Rows are points. Any point is a mix of the corners, with weights that add up to 1. It lies inside the corners' shape when no weight is negative. Say inside or outside, and name the corners with a negative weight.
In the rows, zero is written as 128.

Corners:
(1): [151 121 150]
(2): [ 99 136 137]
(3): [167  86  46]
(4): [122 167 156]
Points:
[158  99  71] => inside
[121 139 159] => outside (3)
[122 116 107] => outside (4)
[105 144 165] => outside (3)
[137 112 110] => outside (4)
[151  97  87] => outside (4)
[130 107  98] => outside (4)
[143 106  83] => inside
[136 139 120] => inside

Corners:
(1): [133 204 103  84  90 199  49 148  50 132  97]
(2): [ 93 115 123 166 104  95 139 159 166 138 116]
(3): [115 203 149 113 129 150  93 119  58 152 125]
(4): [175 174 121 156 160 142  94 113  66 143 117]
(5): [130 140 130 106  59 148 108 144 106 192 100]
(6): [147  76 121 155 169 114 160 119 127  73 166]
(7): [111 146 136 165  71  83 188 176 126 159  83]
(8): [162 123 140 108 159  96 115 119 151 101 151]
(9): [148  97 179 131 156 138  77  84 128  72 133]
(10): [166 128 185 165 166 137  84 129  99 114 176]
(11): [ 97 118 123 122 147 127 178 171 180 137 102]
(12): [ 93  44 150 120 109  72 164 180 162 164  87]
Points:
[119 111 136 143 125 108 135 147 138 130 123] => inside
[121 132 133 134 121 130 118 146 126 131 118] => inside
[138 180 134 137 130 154 101 127  82 137 123] => outside (8, 12)
[134 122 145 142 137 113 134 136 127 136 121] => outside (1)
[128 125 141 140 122 127 123 137 117 132 120] => outside (8)
[135 120 136 120 114 107 130 149 113 147 116] => outside (2, 9, 11)
[141 135 137 142 140 129 117 132 118 122 134] => outside (12)
[126 156 123 126 114 132 129 140 112 136 107] => outside (10, 12)

Corners:
(1): [152 113 156 115 112 146 135 152 106 120  87 186 103 124 130 116 138 124
 128 140]
(2): [101 115 153 114 125 132 147 144 119 141  98  89 239 167 155 100 135 156
 151 121]
(3): [143 138 152 120 106 126 118 144 100 141 136 104 171 108 118 141 142 154
 154 146]
(4): [105 145 142 142 155 127 122 134  91 145 116 133 186 120 131  97 151 168
  99 114]
(5): [118 156 119 167  93 103 105  86 122 129 115 111 108 152 126 170 123 115
 122 149]
(6): [111 147 143 119 135 121 155 117 157 200 106 129 101 165 177  93 149 143
 142 147]
(7): [159  89 143 125 145 118 122 157 157 172 134 129 104 144 118  94 162 158
 101 150]
(8): [131 122 146 129 115 150 101 134  92 107  68 117 110 134 135 108 127 155
 147 147]
(9): [135 151 139 124  89 157 152 135 119 105 109 116 104 102 107 121 133 137
  78 131]
(10): [117  64 102 148 178 137 138 152 109  92 117 130 182 109 153 106 132 173
 138 132]
(11): [107 143 115 127 114 145 100  70 125 108 118 103 182 140 123  99 132 123
 147 150]
(12): [140  91 154 117 113  43 133 163 124 124 110 113 101  61 126 106 153 173
 127 115]
(13): [145 142 119 116 126 117 100  87  94 110 133 114 103 158 124 135 122 156
 127  67]
(14): [140 139 152 145 117 154 146 107 195 110 133 110 107 151 118 117 147 151
 151 133]
(15): [139 150 104 137 112 142 150 156 128 139 104 142 132 162 178  91 135  95
 147 122]
(16): [118 146 144 139  87 124 136 115 117 206 143 141 121   7 125 105 131  28
 161  31]
(17): [111 127 163 140 177 145 133 117 109 114 142 107 118 134 192 108 140 139
  74 160]
(18): [148 129 107 120 152  91 125 136 196 129  74 135 121 111 139 133 133 130
 132  92]
(19): [109 128 108 148 181 105 133 119 111 105 102 116 103 136 116 114 109 146
 127 136]
(20): [123 149 115 129 107 128 104  99 102 109 119 119 134 163 123 115  49 164
 141 100]
(21): [211 141 134 183 105 131 146  75 110 116 123 126 161 145 130 131 132 138
 147 162]
Points:
[138 128 135 130 126 128 129 127 122 125 108 133 129 132 137 116 129 137
 129 125] => inside
[138 128 130 137 128 124 126 122 124 126 115 128 123 127 133 117 131 140
 127 130] => outside (2)
[127 131 139 131 116 126 131 127 121 151 121 122 143 107 133 111 131 119
 140 106] => inside
[152 106 145 126 133 104 145 147 133 141 122 131 135 103 110 112 140 169
 125 107] => outside (5, 8, 11, 15, 17)
[124 126 136 126 121 134 118 130 116 109 113 116 145 137 133 122 132 153
 118 135] => outside (6, 16, 19, 21)
[124 138 143 133 117 124 128 106 122 130 121 103 138 105 134 121 141 137
 126 117] => outside (1, 7, 15, 19, 20)
[135 135 147 137 119 131 134 123 116 140 118 121 133 130 136 113 148 132
 130 140] => outside (10, 18, 20)

Corners:
(1): [104 149 110 165 114  80  91  65 151 165  94 169  92 184 137 118 126  76
 122 132]
(2): [111  89 137 168  74 159 133 141 155  65 159 130 125 151  91 145 149 164
 113 114]
(3): [179 108 145 160 174  81  74 116 148 124 106  80 153 215 173 108  98 169
 101 105]
(4): [147 125 198  96 141  72 151 129 127 111  70 112 157 119 181 103  91  58
 175  63]
(5): [113 172 194 154 155 179 153 167 144  90  90 145 145 121 188 174 153  55
 132  82]
(6): [106 154 137 124  89 129  76 139  86 135  95 157 123 100  93  94 168 149
 135 199]
(7): [155 132  96 174 122 193 127 115 102  98 130  98 172 174  99 107 174  49
 115 146]
(8): [155  91 163  99  76 164 157 168 110 123 165 130 139 130 168 170 113  76
 107 114]
(9): [162 146  87 141 140 127 125 101 160 143 100 110 152 132  73  92  82 111
  98 117]
(10): [115  50  88 170 144 106 101 148 152 126 165  80 111 160 183 134 109 126
  81 147]
(11): [126 127  81 117 117 110  58 142  90 114 108 147 126 162  90 130  94 194
 155 185]
(12): [144 110  98 140 127 105 119 150  77  74 182 135 123 100 115  95 147 179
 114 141]
(13): [ 87 135 171 156 128 176 169  90 133  67 137 153 155 113 132  83 169 121
 179 151]
(14): [ 84  99 127 166 157  81  93 130  86 124 158 154 156  96 164  93  71 101
 115  91]
(15): [134  97 169 136 135  94 107 137 101 112 194  97 181  92 141 178 154 118
 172 159]
(16): [ 75 179  89  82 140  86 114 113 100 120 117 106 163 134 121 128  93  92
 131 121]
(17): [100 122 109 155  83  83 111  69  70 108  99 104  96 173 153 186  74 123
 137 145]
(18): [122  85 162 135 153 147 155 110 164 148 160 110 130 158 154 128 161 126
 157  92]
(19): [106 162 144 114  77 136 101 141 117  99 138 134 123 110 171 176 140  86
 140 104]
(20): [122 148  93 145  87  97 175 166 158 146 160 122 185 104 110  66 100 152
 152 110]
(21): [168  54 145  98 110  87  92 136 160 169  90 115 167 145 205 161 128 158
 139  96]
Points:
[154 129 130 117 119 128 125 104 123 147 105 109 164 163 124 122 128  99
 151 137] => outside (2, 5, 10, 12, 14, 19)
[134 127 154 140 121 133 125 128 140 118 108 122 139 147 149 135 135 107
 139 120] => outside (12, 14, 16)
[123 120 114 137 117 100 109 135 129 119 117 126 131 145 153 136  86 122
 110 104] => outside (6, 7, 13, 15, 18)
[147 102 146 137 118 131 123 139 134 115 129 112 147 142 152 139 134 129
 131 120] => outside (1, 14, 16)
[127 119 143 127 122 122 125 135 143 116 133 121 143 128 140 131 134 127
 139 123] => outside (7, 14, 17)
[128 113 134 145 107 138 129 123 134 118 128 134 131 141 121 124 144 124
 135 139] => outside (3, 14, 16, 19)
[121 125 129 144 117 134 120 142 118 107 140 118 148 120 143 137 126 112
 114 128] => outside (1, 4, 11, 18)
[124 116 138 128 110 121 122 134 133 117 134 122 132 135 149 139 128 128
 134 124] => outside (7, 14)
[114 121 119 141 114 109 105 130 117 119 132 131 137 130 140 131 113 135
 125 135] => outside (4, 7, 18)

Corners:
(1): [121 139  68  91 169 120  90 126 100 130  94 143 117 159 125 160 160 103
 127  74]
(2): [ 59 113  74 159 181 184 179 113 122 178  94 127 163 190 103 111  87 154
 180 125]
(3): [ 86 108 106 169 125 172 124 132 126 142 115 110 157 134 135 142 125  88
 139 121]
(4): [100 102 106 161 156 147 152 135  95 144  97 147 120 175 174  88 111 154
 112 120]
(5): [147 116 139 119  73  69  91 140 147  95 107 180  97 146 137 113 158  79
 110 153]
(6): [172 155 152 140  97 142  90 124 140 132  80  92 138 100 122 108 138 125
 134  63]
(7): [103 147  72  95 148 158 105 108 138 164 120 113 141 158 131 150 127 104
 117  83]
(8): [ 87  78 117 117  94  90 149 106 145 124 140 192 134 108 164 129  81 151
 168 170]
(9): [148 131 141 149  57 101  80 158 152 106 170 175  82 112 108 151 133 123
 134 150]
(10): [176 129 117  93  82 107  95 165  85 116 128 112 124 114 142 126 131 139
 118 101]
(11): [155 122 153 103 113 130 150 147 144  98 170 185 134 114 178 123 177 103
  89 170]
(12): [156 178  92 150 117  87  91 108 156  91 111 115 138 193  92 153 185 119
 103 166]
(13): [ 94 124 159 140 170 139 100 145  79 169  97 138  99 121 161  81  96 104
 120  80]
(14): [210 170 117 120 129  91 104 169 153  94  79  83 114  96 157  97 154  82
  96  67]
(15): [ 62 107  83 154 119 155 173  83 138 145 169 198 150 157 148 106 100 119
 184 155]
(16): [134 117  74  92  91 102  59 102  99 120 153 112  57 115  77 188 153 127
 116  91]
(17): [ 85  96 159 101  93  56 120 145 125 142 153 180  55 101 163 112 149 162
 167 167]
(18): [156 163 172 136 136 148 161 157 110 122 105 137  96 140 185  90 127 126
 135 158]
(19): [167 170  78 168 156 150 155 130 111 159  94 103 127 202 136 154 165  91
  99 149]
(20): [147 106 126 119 143 136  73 169  96 136  92 126 123 113 148  88 135 156
 132 126]
(21): [137  78 170  87  87  70  74 124  90 132 157 154  46 138 136 130 101 171
 170 112]
Points:
[119 135  96 130 127 129 119 120 125 137 130 133 123 149 126 134 138 118
 132 112] => outside (5, 8, 18, 20)
[129 141  90 127 130 123 134 129 131 124 129 126 123 154 129 156 153 122
 114 143] => outside (5, 6, 13, 15, 20, 21)
[130 133 105 131 120 118 108 124 122 130 116 131 112 148 126 133 138 121
 131 122] => outside (11)
[141 130 121 131 122 127 122 132 123 131 115 131 120 141 136 113 121 130
 132 121] => outside (1, 3, 17)
[116 106 133 132 104 108 107 132 122 127 130 148 110 124 137 109 120 135
 141 125] => outside (1, 7, 18, 19)
[128 132 104 130 130 134 126 132 127 128 122 139 131 140 141 126 142 125
 126 130] => outside (5, 13, 21)

Corners:
(1): [143 107 114 106 163 127  97  91 125  98 132 129 100 104 152  78 135  97
 151 161]
(2): [182 143 148 146 144  89 136  96 150 170  98  67  85  95 106  96 118  85
 174 129]
(3): [121 131 157 132 166 153 127 143 134 138 125 132 125  98 107  76  84 169
 111 103]
(4): [178 155 134 152  99 162  96  89 161 116 118  96  75 101 156  73  96 125
 130 137]
(5): [147 151 110 143 130 145 122 173  68 149 130  81 119 181 117  90 137 155
  94 128]
(6): [144 142  70 118 138  94 111  99  95 136 117  88 119 133 103 165 152  59
 116 144]
(7): [152 157  89 107  58 158 162 173  73 138 143 144 143 139 169 133 122  95
 121 156]
(8): [ 69 138  99 124  72  89 112 152  67 100 145 142 144  99 106 186 180  97
 138 153]
(9): [165 118 163  83 115 130 162  86 130  76 127 133 147 145 151 168 166 200
  95 119]
(10): [ 85  88 129 130 130  60  78  79 147 164 164 200 155 135 141 125 142 147
  91 130]
(11): [133  94  86  59 130 127 108  88 118 140 173 170 126 157 157 167 176 166
  95  85]
(12): [ 70 138 102 139 172 140 127 125 167  58 112  63  75 135 197  91 101 156
 173 144]
(13): [142 161 144 106 110 164 122 131 155  57 123  80 157 152 166  85 123 153
 137  87]
(14): [119 137 125 129 147 159 149 133 106 134 188 171 144 134 134 169 160  78
 100  81]
(15): [124  86 117 151 147 108 151 121 179 115 145 155 100 138 172 129 129 100
 101  96]
(16): [ 69 132 152 102 103 127 133 132 141  46 143 120  99 141 142 168 136  87
 122 128]
(17): [133 126 119 136 143  92 121 103  81 108 133 114 119 171 127 110 111 187
 141  99]
(18): [ 51  97  66  80 143  81 118 110 115  59 165 172 114 190 139 196 171 159
 165 167]
(19): [ 76  87 133 171 118 120  86 133 153 183 110 193 136 177 111  83 115  80
 104  87]
(20): [168 121  78 138  72 141 170 116  92 183 127 113 162 182 118  78 108  58
 121 151]
(21): [172 120 143 152 173 155 112 111 122  95 126  65 116  84 139 146 103 173
 185 127]
Points:
[132 124 123 124 132 134 124 118 128 124 135 128 119 130 136 112 121 132
 122 120] => inside
[ 98 125  80 122 107 124 103 128 101 128 141 147 136 168 141 113 141 111
 125 133] => outside (2, 3, 9, 15, 16, 21)
[116 124 120 121 124 125 127 122 129 115 141 135 121 147 146 118 134 127
 120 120] => outside (6, 21)
[135 126 117 115 131 117 129 116 120 106 130 106 123 134 143 126 131 139
 141 133] => outside (4, 14, 19)
[130 129 107 128 114 134 137 126 117 126 131 118 126 145 144 113 121 110
 131 135] => inside
[128 125 111 120 123 122 116 112 117 114 128 114 122 144 140 120 134 128
 136 136] => outside (3, 14, 15)
[123 121 114 112 127 121 131 123 117 104 138 130 124 143 135 138 142 113
 130 127] => outside (4, 10, 12)

Corners:
(1): [115 142 102 148  76 149 104  76 138 176 142 169 129 115 140 151 165 150
 102 127]
(2): [168 145 174 177 137 102 109 179 147 115 106  92 150 137  92  89 136  96
 123  89]
(3): [127 159  52 144  99  95 178 108 120 153 125  95  83 104 173 137 191  80
 128 141]
(4): [132 168 125 120 109 123 156 180 157  78  88 156 112 112 115 159 172 122
 139 169]
(5): [ 67 145  86 128 182  80 147 158 112 199 138 119 171 100 174 152 143  97
 146  95]
(6): [127 106 105 117 115 152 199 121 175 110 126  80  62 177  92 118  71 117
 155 131]
(7): [180 138 188 198 132  87 188 141 188 114 111 154 130 154 178  76 127 137
  69 102]
(8): [ 87  98  81  80 118 139 150 111 133 128 103 102 166 109 127  99 142 140
  71 103]
(9): [198 128  69 169 180 164 152 118 162  85  73 147 126 209 166  89  64 179
 104 120]
(10): [149 156  84 124 118  87 173 125  89 111 148 114 147 151 151  62  81 168
 135 119]
(11): [163 166  79 172 150 140 151 177 125  93 113 122  70 182 138 157 156 142
 110 116]
(12): [123  82 127 123  79 164 128 158 109 122 122 146  95 138 104 105 167  89
 173 171]
(13): [ 89  81  89 142 141 112 101 116  95  89 147  98  93 109 150 102  61 111
 171 103]
(14): [109 100 154 129  96 149 111  86 128 117 162 115  98 149 178  90 168 155
 169 104]
(15): [130 101 143 153 128  97 143 128 124  93 125 182 159 139 106 155 148 105
  95 159]
(16): [155 122 139 159 154  97  81 163 127 142  77 137 114 182 111 130  96 161
 132 105]
(17): [119 167 130 119 174 120 105 145 117 150 156 114 144 121 154  75 137 117
 133 155]
(18): [166  83 135 188  77 202 132  82 123 123 134  63 100 135 152 160 146 174
  65 113]
(19): [ 90 128 173 121  80 144 159  88 155 156  89 125 116 109 162 168 144  94
  85  93]
(20): [175 125 144 195  99 114  85 188 127 158  81  99 175 189 137 135 131 118
  86 158]
(21): [141  83 151  88 115 101  94 149 164 155 131 157 130 169 116 125  59 107
 145  98]
Points:
[119 128  97 132 135 140 118 120 134 159 130  84 118 137 155 127 127 116
 119 100] => outside (4, 7, 10, 12, 15, 16)
[131 115 115 141 120 134 142 123 135 123 119 116 122 142 137 123 128 132
 113 122] => inside
[129 120 116 136 119 130 141 119 139 123 119 129 116 136 137 123 123 129
 125 123] => outside (11, 20)
[117 119 121 135 112 127 122 131 130 139 119 122 118 130 130 142 149 114
 123 125] => outside (7, 9, 10)
[174 152 129 159 116 129 138 152 148 135 103 118 114 167 127 116 121 132
 110 132] => outside (5, 8, 13, 14, 15)
[129 125 113 147 115 134 144 118 124 129 129 108 128 137 151 110 138 131
 112 120] => outside (4, 16, 21)
[149 124 126 155 134 126 141 134 143 108 104 114 113 159 142  93 133 117
 118 123] => outside (1, 4, 5, 10, 18, 21)
[129 124 128 137 114 125 132 137 135 133 122 112 119 138 131 113 134 124
 126 115] => outside (9, 15)
